Each row of a before or after table is a point. One or more steps were done to the points. Then noise was added and the rows were shuffled. The steps act on columns, c1 being the first. What was done? A step turns or swaps two columns, mirrors them in a line or flattens them onto one, adds a multiple of one to another, or multiplies or shifts one. Angles are multiples of 10 degrees, from the lower column toward the higher: turns from -170 to 170, lines from 10 to 170 but not 90. Use the fewest steps. Two steps may share a column if one is a turn and the other turns, adds or multiplies; they go together, in the order done. Otherwise the lowest column goes first.
In the rows, 128 means zero.

Before (14 x 2)
[[201  87]
 [143 125]
 [116 140]
 [121 177]
 [128 160]
 [107 126]
 [160 111]
 [210  81]
 [171 109]
 [168 155]
 [190 124]
 [157 102]
 [161 158]
 [108 140]]
After (14 x 2)
[[151 103]
 [137 120]
 [147  94]
 [168 145]
 [190  58]
 [176 139]
 [119 141]
 [137 175]
 [184  64]
 [108 135]
 [140 158]
 [162  97]
 [185 104]
 [114 144]]
Steps: turn c1 and c2 by -20 degrees

Before (12 x 6)
[[151 180 118 107 175 155]
 [157  93  98 130 127 134]
 [141 166 121 123 116  78]
 [131 169 133 109 174 153]
 [ 95 170  90 167 108 176]
 [167  95  63 156 173 131]
 [113 176  79  97 163 121]
 [164 146  65  82 176 106]
 [177 156 119 137 207  73]
 [154 136  75 191 157 110]
 [122 108 129 139 175 160]
 [ 73 154 127  92 189 137]]
After (12 x 6)
[[156 145  63  84 176 108]
 [157  93  98 127 124 137]
 [153 133  79 191 156 108]
 [132 107 132 142 173 160]
 [162 181 113 104 169 158]
 [126 166 123 123 114  73]
 [136 170 129 111 179 151]
 [163 160 115 140 210  74]
 [165  97  61 158 175 131]
 [107 167  92 169 104 178]
 [ 74 158 130  92 187 138]
 [108 174  79  98 161 121]]
Steps: add 0.3 times c6 to c1

Before (9 x 11)
[[181 163 124 104 116  90 137  94 145 141 162]
 [116 112 149  94 108  97  91 154 109  93 103]
 [122 230 142 191  96 149 153 100 104  86 140]
 [111 120 125  79  77  96 110 126 138 131  69]
 [167 120 119  88  87  87 156 148 103 149 135]
 [114 107 130  44 135  83 142 105 100 246 146]
 [153 118 136  48 131  82 149 105 130  83  52]
 [107 108 145  66 107  83 137 198 153 151 122]
 [109 114  67 103 116 162 149  98 121  80 158]]
After (9 x 11)
[[107 104  55 106  58 164 115  96 116  80 146]
 [ 41 115 119 108  68  87 106 108 100 249 139]
 [ 88 145 118 116  20  92 118 126 136 139 100]
 [100 121 110 179  62  99 160  95 144 141 141]
 [ 62 124 165 111  44  88 103 202 154 148 125]
 [197 104 136 129  36 153 229 104 101  87 139]
 [ 90 160 157 112  48  96 117 155 106  93 118]
 [ 84 104 127 162  27  87 115 149 104 144 126]
 [ 47 101 126 150  74  80 117 100 130  84  95]]
Steps: swap c1 and c4; turn c2 and c7 by 90 degrees; add 0.3 times c8 to c3; shift c5 by -60; multiply c11 by 0.4

Before (11 x 18)
[[110 184 105 104 107  54 131  79 132  82 146 102 169 180 155 133 123 121]
 [118 131 120 164  89 189 149  91 138 176 106 111  74 131 205  95  78 125]
 [166 137  91 204 190 110 130 136 140 168 186 104  94 139 122 131 150 165]
 [132 106 118 128 203  92 126 165 147 176 209  97 167 113 207 101  94 151]
 [ 93 105  79 121 126 128 149  91 143 149 154 123 112 131 135 127  92 146]
 [172 144 220 100  99 189 117  90 107 165 168 140  97 150 143 137  76 125]
 [130 130 120 138  81  38  98 157  97  95 146 140 170 171 151  91  74 153]
 [133 102 138  88  83 189 103 109 173 113 110 173 161 218 167 101 177 109]
 [ 92 137  99 108  60 156  80  80 122 168 140 120  82 113 113  73 142 163]
 [ 79 160 117 209 157 139 116 116 121 120 133 116 122 141 169 116 131 150]
 [ 75  97  71 153  34  99 155 116 148 130 124  85 116 132 110 122 138 111]]
After (11 x 18)
[[ 93 134 100 108  62 157 139  96 116 168  80 148  83 162 112  72 140 161]
 [110 183 112 105 106  54 146 159 146  78 130 150 169 193 155 134 123 127]
 [131 102 159  88  83 188 112 203 167 113 102 193 159 134 169 101 179 130]
 [132 104 131 129 204  93 210 127 134 176 123  78 168 120 209 101  94 161]
 [116 131 124 168  89 188 105 116 140 176 149 137  74 170 207  93  79 132]
 [131 129 103 138  82  39 144 179  95  97  98 129 174 111 154  91  76 138]
 [167 137 101 207 189 110 185 141 133 169 128 107  92 143 127 128 151 175]
 [173 145 199 102  98 188 171 137  73 165 116 166  97 157 144 140  75  92]
 [ 91 103  92 123 127 128 153 114 155 146 149 143 113 159 136 127  92 162]
 [ 79 157 113 208 156 137 131 135 117 118 115 127 121 148 171 116 133 146]
 [ 73  94  88 151  34  99 127 127 176 131 153 104 119 168 111 121 136 134]]
Steps: turn c3 and c9 by -30 degrees; turn c9 and c18 by 30 degrees; swap c7 and c11; turn c8 and c14 by -70 degrees; turn c12 and c14 by -40 degrees
